Each row of a before or after table is a point. One or more steps were done to the points. Then noise was added and the rows were shuffled. The steps act on columns, c1 being the first. Name the steps. A step turns or swaps two columns, mirrors them in a line or flattens them onto one, adds a multiple of one to another, or multiplies or shifts one. Angles are multiples of 10 degrees, from the lower column toward the higher: turns from -170 to 170, lines from 10 to 170 but not 90. Use the fewest steps. Two steps may share a column if one is a turn and the other turns, adds or multiplies; they go together, in the order done. Otherwise the lowest column goes first.

Before (14 x 3):
[[  7  -5   0]
 [ 15   8 -11]
 [  1  -7  18]
 [-14   7 -16]
 [ -1   9  40]
 [ 14  28  -3]
 [  0  -2 -14]
 [  7   7  -9]
 [  6  -4   1]
 [  1  35 -13]
 [  3  -1 -13]
 [-13  -6  13]
 [  5   8 -18]
 [ 10  14 -15]]
After (14 x 3):
[[ -3   0 -41]
 [  7   4 -54]
 [  5  15 -32]
 [ -4   6   3]
 [  9  -1 121]
 [ 26  12  -7]
 [ -7   6  -1]
 [ -8  -1  52]
 [ 35   0 -37]
 [ -2   3 -38]
 [  7   8 -26]
 [  8 -13 -48]
 [ 14  10 -46]
 [ -5 -13  39]]
Steps: swap c1 and c2; multiply c3 by 3

Before (10 x 4):
[[ 10   4   5 -10]
 [-33  -6  -1  -2]
 [  4  -3  -7   3]
 [-33  -1 -26   1]
 [ -1  12  -2  -4]
 [  1  40 -29  17]
 [ -3  -6   5  -9]
 [  2  -2  11  -6]
 [  9  12  -7  16]
 [ 11   6   3 -13]]
After (10 x 4):
[[  2  -7  -5  11]
 [ 11  17 -13   4]
 [-34 -18  -3  -2]
 [ -3  36  -3   1]
 [ -1 119  15 -31]
 [  9  35  16  -8]
 [-32  -3   2 -26]
 [  6  -8   3  -6]
 [ -2 -19 -10   6]
 [ 12  11 -10   6]]
Steps: multiply c2 by 3; swap c3 and c4

Before (12 x 6):
[[-18 -10  11 -39 -32  55]
 [ 31  13  59  29 100  20]
 [-29 -17  52   8 -27 -17]
 [-21 -38 -20   1 -10 -28]
 [ 25  -9  22 -74 -44 -15]
 [  2   7   4 -30   1 -28]
 [-13  14  21 -30  69 -23]
 [  5 -79  -2  55  15 -35]
 [-88 -60 -22  24  75 -17]
 [-26  -8 -61  -2  -4  37]
 [ 48  52  65  28  33  39]
 [ 16   3 -44 -22  33  68]]
After (12 x 6):
[[  8 -18  47   7 -23  28]
 [-26 -79  -8  54  10  23]
 [-12  10  61  33  98 -35]
 [ 47  -9 -63  -4  -1 -13]
 [ 29   4 -42 -23  36 -68]
 [ 59 -60 -22  26  74  71]
 [ -7  12  19 -30  75  21]
 [-29 -14  23 -69 -47  -3]
 [ -6 -38 -22   4 -11  35]
 [ 48 -11  13 -40 -33 -33]
 [-18  12   1 -28   1  19]
 [-13  52  64  30  35 -59]]
Steps: turn c1 and c6 by -140 degrees

Before (10 x 8):
[[-42  45   3 -30  -7  27  25  19]
 [ -6  22  -1 -39 -14  54 -21 -23]
 [  9   2 -14   5  47 -66 -33  -8]
 [-47  16  31  21 -21  73  43  62]
 [ 83  13  88 -70  -7  44  26 -22]
 [  7  66 -57 -17 -10  46  20  56]
 [ 53 -69 -11 -44 -11   7 -29 -15]
 [ 32  19  62  10 -10  35 -34 -18]
 [ 23 -43 -45 -15 -38 -55  20 -26]
 [-56  -2   6   9 -36 -50 -23  48]]
After (10 x 8):
[[ 82  16  -7 -62  20  99  30  14]
 [  3  67  70  31 -19 -23  21 -49]
 [ 23 -39 -24 -46  41 -62  16   1]
 [ 32  22  -1  24  16  73 -32  13]
 [ 58 -72   4 -93  20  -3 -33   5]
 [-49  19  45  33 -14  61  39 -64]
 [-38  49  17   0  -1  21  26 -18]
 [ -5  25  50 -21  27  29 -19  12]
 [-54  -6 -47   4   3 -21 -20 -58]
 [  9   0 -50  10 -36 -45 -33  31]]
Steps: add 0.7 times c2 to c4; mirror c3 and c6 in the line at 60 degrees; turn c5 and c8 by 150 degrees

Before (8 x 9):
[[ 53 -24  78 -31   7  31  50 -10 -69]
 [ 26  26 -34  32 -19  46  30 -14 -47]
 [-39 -34 -25 -27  36  17  38  -1 -63]
 [  4  54  64 -41  35  37  20 -15   5]
 [ 40  -7  14  -5 -16 -39  53  16  -6]
 [ 42  16  10  -9  98  23  24   9  26]
 [-34 -16  30  40 -19 -47  52  60  38]
 [-55  33 -22  -2  -1  55 -55   4  44]]
After (8 x 9):
[[  3  86  23 -35  40 -18  62  39 -13]
 [ 56 -41  50   5  11 -10  73  30 -73]
 [ 30  40  32  47 -18 -18 -38  41 -30]
 [-54  50 -53 -26  -6 -45 -24  37  37]
 [-46 -56  35  13  31 -13 -23   6 -66]
 [ 45  31  23 -18  93 -23   6   7  13]
 [-32 -26  51  15 -17 -13  27 -65  49]
 [ 37  -9  51  -3 -13  15  17 -41  -6]]
Steps: multiply c2 by 1.6; swap c3 and c7; turn c4 and c9 by 30 degrees; turn c6 and c8 by 130 degrees
